Each row of a before or after table is a point. One or more steps were done to the points. Then noise was added and the rows were shuffled. The steps act on columns, c1 being the first. Name the steps. A step turns or swaps two columns, mirrors them in a line or flattens them onto one, adds a multiple of one to another, or multiplies or shifts one. Angles are multiples of 10 degrees, from the lower column toward the higher: turns from -170 to 170, lines from 10 to 170 but not 90. Use the fewest steps. Two steps may share a column if one is a turn and the other turns, adds or multiplies; they go together, in the order done. Otherwise the lowest column goes first.

Before:
[[ 33 -38  -2]
 [ -1  -9   8]
 [  2 -15  31]
 [ 65  52 -13]
 [ 31   1  37]
 [ -6  26  29]
 [ 86  41  11]
 [ 19 -17  18]
 [ 24 -35 -18]]
After, 9 rows:
[[ 33  28  39]
 [ 12 -61 -17]
 [ -1   1   9]
 [  9  -9  18]
 [ 81  17 -17]
 [ 16 -46  -2]
 [  1  53  30]
 [  2  16  29]
 [ 96  22  14]]
Steps: turn c1 and c2 by -20 degrees; add 1 times c3 to c2

Before, 8 rows:
[[-24  49 -63   5  57  30]
 [-44  34 -45 -69  61   1]
 [ 64 -60  63  -5 -47  54]
 [ 37  60 -94 -13  30 -44]
 [-12 -28  36  24  21   9]
 [ -5 -54 -10  31 -15  -6]
 [-22  38  44 -31  36 -27]
 [ 68 -20 -61  -4  57   8]]
After (8 x 6):
[[-54 -19 -16 -37 -27 -39]
 [ 30  34  10 -70  18  -1]
 [  4 -29  -2 -47   2  20]
 [ 13 -11  27  28  27   3]
 [  7   7  37 -57  35 -18]
 [-43  34   4  62   0  42]
 [ 16   7  -6  48  -9   3]
 [-55  23   4  33  12   6]]
Steps: turn c1 and c2 by 160 degrees; turn c2 and c4 by 60 degrees; flatten c3 and c5 onto the line at 50 degrees; multiply c6 by 0.7

Before:
[[-16  -5 -28   3 -50  19   8  45]
 [  8  53 -28 -50  38   4 -42  15]
 [ 21  12 -55 -22  13 -11  -4  42]
 [ 33  -4  -7   2  38  -1  23 -37]
 [-35  -3  10  28  -9 -59  16 -18]
 [ 41  -5 -45 -31  17  16 -24  27]
 [ 13 -43  -2  13  29 -43  32 -32]
 [-29  22 -75  -6  42  -1 -27 -22]
 [-34   9  17  -9  15 -38 -10 -41]
 [-12 -17  19  35  17 -16 -21  22]
 [ 60 -43  -3 -25  51 -15 -12 -46]
 [ 27  32  10 -14  22   6 -44  17]
 [ 30  21  13  19 -18 -23 -27  22]
 [-14  36 -56   4 -47 -27 -11 -22]]
After:
[[ 28  32 -22  34  25  -6  11 -12]
 [-17 -25   7  13  12 -29 -44 -29]
 [-32  18  -1  27 -19 -87 -13 -18]
 [-14  27 -20 -29 -41 -48 -14  67]
 [ 25 -36 -17 -10  22 -12  15  56]
 [  9   7  23 -38  68   2  17  60]
 [ 10  16 -35  48  10 -75  10 -29]
 [-17 -41 -13 -24 -50  37   7  34]
 [-24  26 -42   4  51   4  -6  60]
 [ 60  21 -43   1  54 -26  11 -30]
 [ 30   0  28 -28  40  10 -16  15]
 [-29  42   9  -2  15 -62   4 -13]
 [ 41 -32 -31 -25  39  32   9  42]
 [ 28 -10  28 -16 -14 -44 -33   9]]
Steps: turn c2 and c8 by 70 degrees; turn c3 and c8 by -50 degrees; turn c4 and c7 by -50 degrees; turn c4 and c5 by -30 degrees; multiply c6 by 1.6

Before (9 x 9):
[[ 17  -9  -7   2 -13   8  -4 -17  -7]
 [ -1 -28   6  28   7  16 -20  10   3]
 [ 11 -20 -15  19  15  31 -13 -29   1]
 [ 26   2  11  10  21   2 -16  -8   4]
 [ 24 -24   0 -10  12  26 -13  -7   5]
 [-22  21  17  -4  -5  33  10  -1 -34]
 [-32  14  23  -3  14  -2  33  14 -11]
 [  8 -17  -8  -7  13   5 -32 -21  -6]
 [ -9  30  -4  -8  23 -11  18  38 -11]]
After (9 x 9):
[[-66   7   0   4 -14 -27  22   1  32]
 [ 73  -8   1  13  -9 -34 -26   2  -9]
 [ 78 -17   0  -7 -17 -59  -1  10 -14]
 [-27  13   0  -6 -26 -71  32 -37  -2]
 [ 33  -9   1  -7 -12 -28 -22  33  -9]
 [ -2 -16   0 -28  -5 -44 -30   1  -6]
 [ 25 -29   0  15 -14 -54 -22  16  -2]
 [ 52  -2  -1   4   7 -52  -9  17  13]
 [-96  30   0  -3 -19 -63  19 -15   2]]
Steps: multiply c1 by 3; mirror c2 and c7 in the line at 50 degrees; multiply c3 by 0; turn c4 and c8 by 160 degrees; turn c5 and c9 by -150 degrees; shift c6 by -60

Before:
[[ 17 -37 -37 -10  -1  10 -19  -4  -3  -9   2  -4]
 [ 16   2   4   4 -22 -26 -21 -11   6 -11 -18 -17]
 [ -5   5 -13   4 -21 -27  19  10 -22  -2 -10   9]
 [ 16  -3 -21  10 -17  -9  -4  36  14  53  -4  16]
 [  2 -20   5 -45  11  21  10  -6  17  63  -6  -1]
 [-26   2 -17  -8  -6  30  -1  -2   1 -16   1  -8]
 [ -2   3  -7 -16  11 -29  -3  -2   5 -12  10  17]
 [ 23   0   4  14   4  95  15  -4   2  -9 -45   7]
 [ -8   1 -11  14  -1 -23  21  -7   4  38  11  10]
 [ 19   9 -37 -10  -4 -21  26  -5  20 -15 -21   9]
 [-46 -21  -4  10   8  -3  24  16  -2  -7  -8  12]
 [ 13  18  -7  10   8 -15   3  16 -11  28 -18 -12]
 [ 15   7   3   4 -10 -20  23  12   3 -16   6 -14]
 [  4   6  -3   6   7   4  18  -2  13  -7 -21 -16]]
After, 14 rows:
[[-17   1  -5   6   9   3  -7  -4   9  10   8 -14]
 [ 17  29  17   7  -3   7   7  -5  -2  15  22  -5]
 [-22 -11  10  22 -16  10 -21  36 -11 -52 -11  14]
 [ 11   4  -3  10   5 -21 -17  15  22   3  41  11]
 [ 14 -26  16  -9  13 -12 -15   0  -3  11  -7  20]
 [ -4 -19  -3   2 -10  -7  -2  10  19  18 -16 -14]
 [ -5  20  23 -36   9   9 -22  -7   2 -64   3  -1]
 [-53  93 -12   7   5  31 -11  -5   9   8   1   6]
 [ -5  21  35  15   3 -33  13  -5 -17  -5 -15  -2]
 [-23 -23  33  14  -1  -2 -38  -2  14  20  -5  12]
 [ 15 -29   3  15  -4   5 -20  -6  17 -37   1  14]
 [ -9 -31   8  10 -23  -7   4  10  25   3   9   8]
 [-25 -21  -3  15   7  20  15  16   6 -20  -4 -11]
 [-21 -23  -6  -1 -24  -8  16 -14 -20   9  -3 -17]]
Steps: turn c1 and c11 by -120 degrees; add -0.3 times c8 to c1; turn c2 and c10 by 160 degrees; turn c2 and c6 by -70 degrees; mirror c3 and c4 in the line at 110 degrees; turn c7 and c9 by 120 degrees; add -0.7 times c12 to c7

Before, 10 rows:
[[  8  -4  11   9   4   9 -34   9  27  20  13 -12  29 -10]
 [-52  -4  25  87   3   0  12  13  19 -17  16 -23  -7 -14]
 [  7  34  19  19   2  38 -28  25   3  18   9 -13 -14   1]
 [  6  12   6 -12  12  22  -2   9  16   9 -95  55   0 -15]
 [ -7  12  25  -3   8  26 -49  33 -20  -5  12   1  20  -6]
 [-23  -4  20  -2  18   3  14  -2  38 -25 -34  20  -6  13]
 [  8   9  16 -25  23  -3 -14   5 -21  27   5 -21  13 -22]
 [-12 -20  -2   4  -5  -1 -23  16 -17  -3   7   3 -10  25]
 [  1  20  30  12 -17  32   8  31  -8   6 -15  -3  19   6]
 [ 11  65 -25 -20  -9  49  12   7  -9  -6 -53  -2  18  -5]]
After, 10 rows:
[[  3  12  64   5 -12  14  -2   5  -2 -46  85 -37  -4 -40]
 [-24  -2  79  -1 -16   6  13  -1  -2   6  38 -31 -19   1]
 [-48   0  85 -84  11   0  13  16   2  27 -19   4 -27  -9]
 [-13 -22  57   1   5   0 -20  18   4   1  -1  -3 -31  22]
 [ 11  -3  71 -11  -4   8 -34   8  -3  -5 -19  23  88  -6]
 [  6  38  78 -20   0  43 -29  21  -1  -2  -5  22 -42   3]
 [ -9  11  83   0  -8  22 -47  36   0   5 -12  -9  63  -3]
 [ 10  66  35  23   7  45  16   8  -1   6  47  -2  55 -19]
 [  6   7  75  16 -26  -5 -18   3  -1  -7 -16  32  39 -23]
 [ -1  18  89 -13  18  32   3  33   2  -1  15   4  53  -1]]
Steps: shift c3 by 60; turn c4 and c5 by 170 degrees; multiply c9 by 0; turn c10 and c12 by 140 degrees; mirror c11 and c14 in the line at 80 degrees; multiply c13 by 3

Before:
[[-19 -11  -1 -21 -11 -30  -6 -32  10  -9  -9   0  12  -1  14 -32  -6  14]
 [  0   4  -1 -24 -11 -25   1 -14  27 -30 -33   6  -2  18  23  -6  16  -3]
 [ -6   1  -8 -54  40  -2 -21   5  -9 -18 -17 -16  21  25 -22  13  16 -19]
 [  5   0  21   9 -14   2  -2  37 -15   7  12  -5  25 -32  -4   9  13  25]
 [  5  35  39   6  -5   2 -16  26  -6  45  22  -7  19 -21 -19  24 -17  11]
 [ 22  20  -8   4 -24   1 -58  22   7   9   7   0  18  21 -16  23 -14 -11]
 [-21 -35  11 -16  -2 -25  -1 -23  29 -19 -18  29   4  28  11 -18   5  -9]
 [ 17  -3  32 -20 -23   4  10  -4 -15   6   7  27 -24 -12   4 -24  -7  23]
 [  2  -4  35 -22  -7  26   3 -10   2  -5   3  12  -5  -2  39 -29 -13  20]
 [ -1   4 -23 -34  44   5 -15 -18  22  -6 -17   1  29  18 -25   5  29  -3]
 [  9 -11  22 -23 -12 -12  11   0  12  -2  23   4 -10  -3  24  -8 -17  40]]
After, 11 rows:
[[-19 -12  -1 -21 -14  31   1   1  12  -6  16   2  11  -3  -4 -34  -4  14]
 [  6  -9  24 -25 -13  10  17  -7  11   0   4   4 -14  -8 -44  -7 -20  39]
 [ 23  19  -8   5 -25  18 -56  -7   7   8 -14   1  19  65   8  22 -14  -8]
 [  9  31  39   6  -2   3 -15   5  -7  46 -27  -9  21 -62  -5  23 -20   8]
 [ -3   3 -19 -37  42  -2 -17  -5  19  -8  -9   2  31  54  36   7  28  -1]
 [  0  -3  37 -22  -8 -27  -7  -4   1  -7  25  11  -2  -5 -37 -26 -15  23]
 [-23 -37  10 -16  -4  24   7  10  28 -21  21  27   6  86  10 -19   6 -12]
 [ -2   1 -10 -55  39  12 -19   6  -9 -19  -8 -16  19  74  35  10  13 -20]
 [ -5   4   0 -24 -12  24  10  -3  28 -33  39   8  -2  51  14  -4  15  -6]
 [ 11   0  22   7 -15   1  -2   5 -14   7 -10  -3  26 -97  -5  12  11  25]
 [ 15  -1  32 -21 -23  -7   7 -10 -12   6  -2  29 -25 -34 -11 -27 -10  22]]
Steps: multiply c8 by 0.4; turn c1 and c8 by -40 degrees; mirror c6 and c7 in the line at 100 degrees; turn c11 and c15 by -130 degrees; multiply c15 by 1.3; multiply c14 by 3
